Each point is reached from the start by the listed moves, each made 0, 1 or 2 times, or once backwards (-1), plus a little noise. Is the number of moves made odd or even? Then give how often each move was made.

Moves:
(1): -13	16
(2): -16	-20
Start: -7	-5
Points:
9	16 -> odd (0, -1)
-39	-46 -> even (0, 2)
-64	-14 -> even (2, 2)

Moves:
(1): -6	7	14	3	-7	22	12
(2): -16	13	12	18	16	23	2
(3): 1	-9	7	-14	25	0	7
(4): 0	-10	-30	-18	-12	13	-16
(5): 9	14	-14	-1	-1	-11	4
(6): -15	13	6	-19	-14	-14	-6
Start: 3	1	-8	-5	12	5	6
Points:
-14	43	-29	-36	18	28	13 -> odd (1, 1, 1, 1, 2, 1)
25	-39	-88	-23	8	24	-33 -> even (-1, 0, 0, 2, 0, -1)
-29	26	-26	-13	29	111	13 -> even (2, 2, 1, 2, 1, 0)
28	3	-74	-42	31	-26	-7 -> odd (-1, 0, 1, 1, 2, 0)
-24	58	-1	-4	54	15	19 -> even (0, 2, 1, 0, 2, 1)
2	-48	-24	-79	9	63	7 -> even (2, -1, 2, 2, -1, 0)

Moves:
(1): 9	-17	8	15	-2	9	16	-2	9	-9	11	-8
(2): -18	8	3	1	-2	18	-2	-8	24	-5	-3	6
(3): 15	15	-13	13	0	8	-6	1	-3	-2	3	-13
(4): -6	-2	6	3	-9	3	-8	5	4	-7	13	-4
(5): -7	-3	-18	6	-11	-6	-7	0	0	-5	-8	11
(6): -3	14	-14	-28	15	-1	8	18	-19	1	4	11
(7): 10	9	7	4	-5	-8	0	12	10	7	11	7
(8): 6	-10	-3	3	-2	1	-5	4	9	-22	-12	-2
(9): -10	-3	-1	-9	-17	11	1	-23	8	-14	9	0
(10): 8	4	-1	-10	5	7	-7	0	5	18	-4	11
(11): 2	12	0	-11	0	7	4	-4	-16	16	-2	19
Start: -7	-4	9	8	9	-5	6	-3	-6	4	1	0
Points:
-46	22	39	-1	-24	11	-11	-10	32	-27	45	-11 -> even (-1, 1, 0, 2, -1, 0, 1, 0, 1, -1, 0)
21	31	-19	-9	-11	66	0	-25	51	-19	29	8 -> odd (1, 1, 2, 0, 0, 1, 1, 1, 2, 2, 0)
-52	18	-49	-121	3	21	-2	-23	-52	-18	-41	91 -> odd (-1, 0, -1, 0, 1, 2, -1, 2, 2, 1, 2)
-28	-41	14	5	-42	79	29	-67	34	-75	11	10 -> odd (2, 1, 0, 1, 0, 0, -1, 2, 2, 0, 2)
